Rows are points. Two turns around zero, p and q, are shown by what they do to some points. Where does a point land after both, in the order given? Backwards means that the second turn is done in reverse. Each puzzle has new turns, and all numbers are rounded.
(in the rows, 100 means zero)

Turn p:
[115,86] => [102,120]
[112,140] => [61,85]
[72,74] => [138,93]
Turn q:
[123,72] => [69,82]
[81,152] => [154,111]
[102,97] => [97,98]
[94,79] => [80,109]
Where do these land?
q, then p: [65,88] => [75,73]
q, then p: [151,90] => [150,115]
q, then p: [108,106] => [104,109]
p, then q: [76,115] => [72,102]

Turn p:
[85,91,103,119] => [95,93,79,87]
[107,92,116,109] => [117,102,87,99]
[73,130,78,64] => [52,109,123,123]
[115,128,139,80] => [115,141,97,132]
[108,52,66,121] => [113,48,107,68]
[110,138,71,131] => [86,128,121,56]
[102,69,127,75] => [121,81,86,136]
Turn q:
[72,120,102,94] => [111,67,98,97]
[146,85,67,126] => [116,161,89,95]
[78,75,79,87] => [116,98,138,99]
[114,97,91,83] => [94,110,107,81]
[89,124,161,110] => [64,63,67,128]
Where do these land?
p, then q backwards: [51,81,55,112] => [98,127,144,53]
p, then q: [76,97,115,55] => [131,105,89,142]
p, then q backwards: [132,124,75,109] => [106,76,69,74]
q, then p: [97,111,122,121] => [92,85,101,72]
p, then q: [102,80,136,101] => [119,135,91,92]
q, then p: [142,106,96,102] => [67,116,122,105]

Turn p:
[74,106,87,120,93,118,128,96] => [102,88,91,95,69,127,123,100]
[118,64,88,81,75,114,77,104] => [112,133,100,67,105,92,75,79]
[87,63,82,83,92,95,78,91] => [92,108,119,61,90,85,82,87]
[113,135,125,135,118,107,78,93] => [100,97,77,123,123,74,141,115]
[94,81,148,124,130,132,112,118] => [153,64,82,88,117,98,116,125]
[85,107,90,116,100,86,143,126] => [101,68,102,117,91,141,104,84]
[111,139,85,62,67,119,96,91] => [84,145,75,125,73,100,77,104]
[124,111,58,72,108,97,103,82] => [94,137,134,123,81,97,92,92]
[90,68,139,109,89,64,96,86] => [78,79,106,63,138,107,92,121]
[119,103,97,99,104,116,87,99] => [114,119,97,105,104,86,105,97]
[85,123,103,98,124,52,100,114] => [71,61,117,131,111,91,93,98]
Turn q:
[114,106,74,82,50,88,105,93] => [54,104,76,124,113,103,120,109]
[118,118,176,107,84,128,72,81] => [116,92,81,82,70,32,85,143]
[84,120,93,98,48,89,116,111] => [81,126,70,135,118,85,111,91]
[115,119,79,115,132,115,109,129] => [100,112,118,89,64,115,102,64]
[76,87,73,87,131,103,93,102] => [119,76,105,97,109,135,99,79]
[86,99,80,107,130,80,100,81] => [101,82,126,90,124,110,94,78]
[108,67,86,110,107,117,115,91] => [94,100,115,106,94,130,74,115]
[103,119,130,80,132,93,109,92] => [113,101,93,51,106,87,98,94]
[95,65,108,113,87,88,80,120] => [123,105,117,127,102,105,117,127]
Where do these land?
q, then p: [75,68,57,138,114,114,93,122] => [123,119,65,77,127,97,145,121]
p, then q: [70,78,94,114,64,108,103,90] => [91,85,53,104,107,123,98,100]
p, then q backwards: [95,117,140,81,89,73,84,93] => [103,93,108,94,67,101,112,55]
q, then p backwards: [136,129,91,69,137,95,84,71] => [46,65,97,129,89,81,86,92]
p, then q backwards: [92,126,72,100,122,85,143,111] => [101,79,55,123,98,116,74,115]
q, then p: [107,83,112,88,53,100,89,105] => [106,75,97,114,95,119,112,60]
p, then q: [87,93,113,154,77,118,90,113] => [70,98,90,86,114,151,82,90]
p, then q: [101,111,83,103,142,93,118,125] => [98,114,130,105,96,86,78,137]
p, then q backwards: [108,93,103,104,74,98,97,101] => [97,105,97,85,102,96,124,99]
p, then q: [114,118,104,55,127,122,99,89] => [97,119,121,116,83,65,137,99]
p, then q: [116,83,130,96,101,96,101,81] => [120,106,98,78,83,109,119,87]
